Each row of a before or after table is a point. One or more steps were done to the points. Then noise was added and the rows were shuffled. The steps act on how far a point lies along the listed directions, d1 being the first. Write out the steps. A step turns or swaps two directions, mirrors them in a line or flattens them onto one, adds a multiple of one to another, or multiplies one. Angles are multiples of 10 degrees, from the lower direction toward the higher: turns from -170 to 170, lines from 10 to 170 but not 90. Use the fewest steps. Two steps may share a direction if one is a turn and the other turns, adds or multiplies; they go together, in the order done. Otherwise the lowest direction goes first.

Directions:
(1): [-1.6 28.9]
(2): [-28.9  -1.6]
Before (12 x 2):
[[-2.7 -3.6]
 [-1.0  0.4]
 [-5.1  3.3]
 [-5.7 11.2]
 [ 1.0  0.2]
 [ 1.1  0.5]
 [ 4.6 -2.8]
 [ 7.5 -2.2]
 [-6.4  3.0]
 [ 0.7  1.2]
 [-5.3 -3.4]
 [-1.8  0.9]]
After (12 x 2):
[[-0.8  0.7]
 [ 0.5  0.4]
 [ 0.2  0.7]
 [-3.7 -5.7]
 [-1.5 -5.1]
 [ 6.1 -4.4]
 [-4.7  5.1]
 [-1.7  2.0]
 [ 3.7 -5.2]
 [-3.8 17.8]
 [-0.2  2.4]
 [-4.4  5.3]]
Steps: multiply d1 by 1.6; multiply d2 by 0.7

Directions:
(1): [  1.6 -19.4  32.8 -14.7]
(2): [-29.0  17.0  18.0  14.8]
(3): [ 13.4  31.5   8.7 -20.6]
(4): [-25.5  -4.0 -13.9 -28.5]
Before, 9 rows:
[[-1.8 -1.5  4.8  1.0]
 [-0.6  8.0  2.8 -6.1]
 [-4.0 -3.0  1.8  1.3]
 [ 1.9  3.6 -2.2  2.5]
 [-2.7 -3.6 -0.5 -2.1]
 [ 1.1  0.3  3.9  7.4]
 [ 5.6  9.0 -0.4 -1.1]
 [10.4  1.6  2.4 -8.3]
 [-2.1  1.7 -4.3  1.6]]
After, 9 rows:
[[ -0.8  -1.7   0.6   4.2]
 [  1.1   1.8  -1.6   5.2]
 [  3.7  -3.4  -1.3  -0.5]
 [-10.0   0.1   5.4  -7.4]
 [ -2.6  -0.7  -2.1 -10.1]
 [ -6.7  -1.6  -6.5  -4.3]
 [  4.6   6.9  -1.1  -0.9]
 [ -1.5   4.6  -2.0   2.7]
 [  2.8  -0.5  -0.4  -4.3]]
Steps: turn d1 and d2 by 110 degrees; turn d3 and d4 by 90 degrees
